Each row of a before or after table is a point. One or more steps were done to the points. Then noise was added and the rows were shuffled. The steps act on how far a point lies along the listed directions, d1 being the first. Write out the steps. A step turns or swaps two directions, mirrors them in a line or flattens them onto one, adds a multiple of one to another, or multiplies one. Angles are multiples of 10 degrees, from the lower direction toward the higher: turns from -170 to 170, lines from 10 to 170 but not 90. Use the fewest steps. Two steps may share a direction if one is a turn and the other turns, adds or multiplies; they go together, in the order done. Otherwise the lowest direction goes first.

Directions:
(1): 0.27; 1.41; 2.65
(2): -2.97; 0.55; 0.01
(3): 0.48; 2.61; -1.44
Before:
0.55; -0.56; 0.25
-0.23; 0.02; -0.07
0.04; -0.26; -0.58
0.10; -0.08; 0.55
0.11; 0.67; 0.32
0.30; -0.86; -0.13
-0.23; 0.23; 0.38
0.12; 0.51; -0.40
0.19; 0.19; 0.78
0.04; 0.01; -0.32
-0.92; 0.36; -0.07
After, 11 rows:
0.21; -1.52; 1.31
-0.19; -1.04; 1.29
0.36; 0.39; -0.21
-0.86; -0.23; 0.39
-0.60; -0.68; 0.55
0.06; -0.08; -0.22
-0.02; 0.06; -1.13
-0.46; -0.10; -0.22
0.40; 1.67; -0.91
0.66; 0.08; -0.02
-0.39; 1.27; -0.64
Steps: turn d1 and d2 by 90 degrees; multiply d3 by 3

Directions:
(1): -0.64; 1.11; 1.07; -1.60; -3.27; -1.54; -1.82; 1.61
(2): -2.41; 0.92; -2.38; -0.46; 2.34; -1.67; -0.96; 1.60
(3): -2.85; -2.66; 1.78; 0.15; 0.36; 0.27; -1.89; -1.46
(4): -1.65; -0.49; 1.17; -0.25; -0.03; 2.30; 2.12; 3.18
(5): 0.60; 2.53; 2.78; -1.30; 2.45; 0.83; -1.19; -0.21
Before, 13 rows:
-0.05; -0.05; 1.14; -0.11; -0.05; 0.54; 0.34; 0.37
0.50; 0.60; 0.25; -0.25; 0.13; 0.38; 0.37; 0.04
0.31; -1.00; -0.48; 0.05; -0.11; -0.08; 0.01; -0.80
-0.53; 0.27; 0.11; -0.09; 0.31; -0.13; -0.17; 0.15
0.71; 0.51; 0.15; -0.39; -0.61; 0.34; 0.45; -0.01
0.32; -0.19; 1.25; 0.00; -0.20; 0.28; -0.48; -0.70
1.15; -0.29; -0.25; 0.42; -0.30; 0.33; 0.20; -0.74
-0.50; -0.10; -0.03; -0.24; -0.41; -0.26; -0.35; 0.42
-0.05; -0.43; -0.18; 0.24; -0.28; 0.45; 0.90; 0.42
0.03; -0.60; 0.36; 0.17; -1.03; -0.13; -0.35; -0.32
0.86; -0.11; -0.69; 0.15; -0.23; 0.09; 0.43; -0.37
0.15; -0.11; -0.17; 0.09; -0.07; -0.34; -0.55; -0.33
-0.54; -0.05; 0.38; -0.22; 0.07; 0.01; 0.08; 0.66
After (13 x 8):
0.50; 0.30; 0.44; -0.29; -0.89; 0.34; 0.37; 0.21
-0.88; -0.34; -0.20; -0.04; 0.19; -0.18; 0.04; 0.57
2.06; 0.12; 1.18; 0.14; -0.76; 1.01; 0.29; -0.99
-0.61; -0.43; -0.72; 0.14; 0.40; -0.18; -0.01; 0.18
0.14; -0.77; 1.31; 0.06; -1.18; 0.55; 0.40; -0.01
1.08; -0.12; 0.47; -0.11; -1.34; 0.92; 0.97; -0.30
1.10; -0.83; 1.43; 0.22; -1.86; 0.31; -0.15; -1.14
0.95; -0.94; 0.59; 0.75; -0.74; 0.59; 0.30; -1.26
0.16; -0.19; 0.79; 0.09; 0.26; 0.98; 0.70; 0.09
-0.97; 0.14; -0.57; -0.12; 0.39; -0.53; -0.30; 0.40
0.91; -0.26; 0.49; -0.21; 0.41; 0.30; -0.12; -1.09
0.26; -0.02; -0.38; 0.13; 0.15; -0.35; -0.38; -0.35
1.37; 0.40; 0.35; -0.11; -0.06; 0.63; 0.48; -0.47
Steps: turn d1 and d5 by -100 degrees; multiply d2 by 2.5; turn d3 and d4 by -20 degrees

Directions:
(1): -2.59; 1.84; 1.79; 1.53; -0.71; -2.74; -0.77; -0.80; -0.56; 2.23; 1.79
(2): 1.32; 1.47; -2.59; 0.31; -1.56; -0.33; 0.57; 3.67; 0.39; 2.42; 0.58
(3): -0.31; 0.51; 2.28; -1.85; -3.55; 2.44; -2.15; 0.65; -0.61; 0.32; -0.57
(4): 0.87; 0.02; 1.56; -2.23; 3.26; -0.19; -1.36; 0.62; 0.81; 3.12; -1.39
(5): -2.79; 2.34; -0.14; -1.08; 0.55; 2.39; 3.05; -0.38; 1.80; 0.42; -0.32
(6): -0.37; -1.32; -2.98; -0.63; -1.37; 0.39; -0.65; -3.48; 0.04; 2.67; -0.74
Before:
0.46; -0.25; 0.80; -0.50; 0.46; 0.00; -0.76; 0.12; -0.06; -0.14; -0.32
0.34; -0.19; -0.37; -0.37; -0.07; 0.17; -0.37; -0.03; 0.10; 0.24; -0.16
-0.60; 0.58; -0.73; 0.14; -1.01; 0.87; 0.74; 0.18; 0.37; 0.19; -0.21
0.51; -0.10; 0.46; 0.31; -0.16; -0.55; -0.12; 0.65; -0.17; -0.24; 0.08
0.17; -0.09; -0.28; 0.32; 0.05; -0.56; -0.06; -0.27; -0.36; 0.41; 0.15
-0.05; 0.10; -0.16; -0.03; -0.84; 0.17; -0.48; -0.35; -0.27; 0.38; 0.09
-0.81; 0.03; -0.14; 0.30; -0.01; -0.05; 0.36; -0.70; 0.23; 0.01; 0.27
0.04; -0.07; -0.40; 0.40; -0.69; -0.44; -0.48; -0.02; -0.18; 0.29; 0.15
0.71; -0.22; -0.24; -0.05; 0.20; 0.72; 0.31; 0.32; 0.00; -0.41; -0.35
-0.87; 0.76; 0.97; 0.04; 0.14; -0.25; 0.12; -0.46; -0.17; 0.40; 0.27
-0.11; 0.13; -0.67; 1.22; -0.43; -0.57; 0.66; 0.00; -0.02; -0.17; 0.58
0.65; -0.21; -0.01; -0.07; -0.46; 0.08; -0.26; 0.60; -0.31; 0.02; 0.01
-0.60; 0.71; 1.01; -0.01; 0.41; -0.03; 0.06; 0.46; 0.18; -0.14; 0.19
-0.19; 1.13; -0.07; 0.03; -0.14; -0.35; 0.10; 0.78; 0.21; 0.62; 0.50
After, 14 rows:
0.86; -0.01; 0.39; -0.64; 0.76; -0.18; -0.73; 0.87; 0.15; 0.69; -0.38
-0.62; 0.38; 0.91; -0.16; 0.65; -0.13; -0.05; -0.78; 0.08; -0.54; 0.16
0.22; -0.06; 0.83; -1.12; -0.19; 0.70; -1.24; -0.37; -0.13; 1.03; -0.59
0.12; -0.46; -0.63; 0.68; -0.05; -0.42; 0.36; -0.77; -0.46; -0.65; 0.23
-0.31; -0.30; -0.80; 0.28; -0.33; 0.54; 0.72; -0.47; 0.26; -0.77; 0.09
-0.03; 0.26; 0.78; -0.46; 0.88; 0.52; 0.14; 0.53; 0.36; -0.53; -0.31
0.19; 0.04; 1.04; -0.42; -0.12; -0.22; -0.90; 0.31; -0.35; 0.82; -0.04
0.23; -0.10; 0.43; -0.78; 0.76; 0.94; 0.33; -0.27; 0.10; -0.48; -0.62
0.38; -0.21; 0.76; 0.22; -0.04; -0.51; -0.23; 0.34; -0.21; -0.38; 0.00
-0.53; -0.32; -0.57; 1.69; -1.07; -0.22; 0.93; -0.96; -0.31; -1.76; 0.73
-0.05; -0.41; 0.31; -0.06; -0.35; -0.04; -0.83; -0.57; -0.20; 0.00; -0.22
-1.13; 0.72; 0.88; -0.57; -0.74; 0.89; -0.25; -0.39; 0.28; 0.94; -0.47
0.02; 0.08; -0.05; -0.29; 0.05; -0.25; -0.53; -0.08; 0.10; 0.75; 0.00
0.02; 0.62; -0.01; 0.51; -0.29; -0.22; 0.14; 0.57; -0.16; 0.66; 0.33
Steps: turn d1 and d2 by -120 degrees; multiply d3 by 3; turn d3 and d4 by 50 degrees
